Every row gives one point. To make a cloud, some directions were put in groups of two or more. Within a group, all points are equally far from the middle, so they leave a hole (a ring in 2 directions, a hollow ball in 3). The other directions are filled evenly. Then the cloud was stretched, turned, moved and blurred a little. How many holes are there, and how many directions does each take, smallest first?

Cloud (13 x 2)
[[ 3.2  1.8]
 [-0.9  7.7]
 [ 2.5 -0.4]
 [ 2.0  5.2]
 [ 3.4  5.0]
 [-0.3  9.0]
 [-0.4  4.4]
 [ 5.6  4.1]
 [ 1.2  4.7]
 [ 2.5 -1.2]
 [ 2.8 -5.0]
 [ 2.0  2.2]
 [ 2.1  7.0]]
Holes: 0

Cloud (22 x 3)
[[-5.5  0.3 -3.1]
 [-1.1 -4.4 -3.7]
 [ 2.9  5.6  3.0]
 [ 0.7 -4.4  4.6]
 [-2.7  2.1  7.0]
 [ 0.4 -4.3 -3.8]
 [ 2.7  4.4  6.0]
 [-0.3 -5.2 -3.1]
 [-6.1  3.1  4.5]
 [-5.2  6.7  2.4]
 [-1.6 -5.0  3.1]
 [ 5.0  2.7  3.2]
 [-5.5 -2.8  0.2]
 [ 3.4  3.9  5.8]
 [-6.4 -1.4 -0.1]
 [-6.8  1.5 -0.9]
 [-4.6  4.6  5.6]
 [-0.4 -5.7  2.3]
 [ 2.8  1.5  7.1]
 [ 5.7 -3.1  1.1]
 [-0.2 -4.6  4.2]
 [ 4.7  3.5  3.4]]
Holes: 1 (3)

Cloud (21 x 3)
[[-0.5 -7.7 -0.5]
 [-1.3 -6.8 -3.8]
 [ 3.3  0.2  4.0]
 [ 0.1 -0.8  6.1]
 [-1.1 -0.6  6.3]
 [-0.2 -3.8 -5.9]
 [-2.8 -7.5  1.8]
 [-7.5 -2.0  0.5]
 [ 1.3  2.6 -4.6]
 [-4.7 -7.0 -0.5]
 [ 0.3  5.3 -0.3]
 [ 3.1 -4.0 -3.5]
 [-1.7 -0.2  6.2]
 [-3.1 -6.9 -3.1]
 [-7.4 -0.5  1.3]
 [ 0.3 -7.3 -2.3]
 [ 1.6 -4.0 -5.2]
 [-6.4 -1.3  3.6]
 [-0.7  0.1  6.2]
 [-2.8 -3.2 -5.9]
 [ 0.6 -0.3 -6.0]]
Holes: 1 (3)

Cloud (29 x 4)
[[ 6.1 -1.3 -1.5  6.4]
 [-3.8  2.7 -0.7  1.5]
 [ 6.7 -4.7  4.5 -4.1]
 [ 7.2 -4.7 -2.1  0.2]
 [-0.5 -6.8  2.7  1.2]
 [-3.6  0.7 -1.3  6.5]
 [ 0.7  0.9 -3.9 -3.5]
 [ 6.1  1.6  4.0 -5.3]
 [ 5.2 -5.5  4.9  2.0]
 [ 5.8  3.9  1.5  2.8]
 [ 1.8 -0.3 -4.2 -3.9]
 [-1.5 -6.0  1.4  4.1]
 [-3.1  0.9 -2.2  7.0]
 [ 4.8 -0.9  5.3 -6.2]
 [ 2.0 -5.2 -4.4  3.3]
 [ 0.8  1.7  5.8  3.7]
 [ 6.7 -0.4  3.9 -6.2]
 [ 4.1  4.3 -2.0  0.6]
 [ 0.8 -6.4  4.1  2.0]
 [ 7.9 -4.0  1.9  3.4]
 [ 1.4  4.0 -3.5  0.1]
 [ 0.7 -6.8  3.7 -0.6]
 [ 8.1 -4.5  2.0  2.7]
 [ 4.9 -1.4 -3.5 -4.2]
 [ 6.7 -4.3  3.9  3.5]
 [ 7.2 -3.4  3.1  4.4]
 [-3.4  1.6 -0.7 -1.9]
 [ 5.8  4.1  0.7 -1.3]
 [ 6.2 -4.6 -3.4 -0.3]]
Holes: 2 (2, 2)

Cloud (31 x 4)
[[-0.3  4.2 -6.9  0.5]
 [ 3.9 -0.9  6.1 -4.2]
 [-0.1  6.8 -3.6  3.6]
 [ 1.6  0.6  5.1  7.0]
 [ 0.9 -6.3 -0.1 -3.5]
 [ 0.4 -4.4 -2.4  6.1]
 [-1.6 -3.4 -3.8 -4.8]
 [ 1.1  6.7  0.9  5.0]
 [-0.1 -4.8 -4.5 -1.7]
 [-3.9 -3.1 -0.6  6.5]
 [ 5.6 -3.7 -1.1  1.6]
 [ 0.8 -1.4  4.6  7.4]
 [-1.1 -6.2  3.1 -4.3]
 [ 3.7  3.7  2.9 -6.1]
 [ 4.2 -4.8 -1.9  2.2]
 [ 6.9  2.5 -1.6  0.8]
 [ 0.1 -5.2  6.4 -3.0]
 [-1.4  5.8  5.8 -3.5]
 [ 3.1  5.4 -5.0 -2.2]
 [ 1.5 -3.7 -0.3  7.2]
 [ 3.8 -5.6 -0.9 -0.8]
 [ 1.2  5.1 -6.4 -0.7]
 [ 1.6 -5.0 -3.4  3.7]
 [ 2.3  5.0  2.4  6.0]
 [-5.6  1.0 -2.6  4.6]
 [ 2.7 -2.8  0.2  7.3]
 [-1.4  5.8  5.5 -4.0]
 [ 3.6  5.6 -1.0  4.9]
 [-0.8  1.3 -6.1 -4.3]
 [ 6.9 -1.1 -0.3 -0.1]
 [ 1.4  2.7  5.7  5.8]]
Holes: 2 (2, 2)
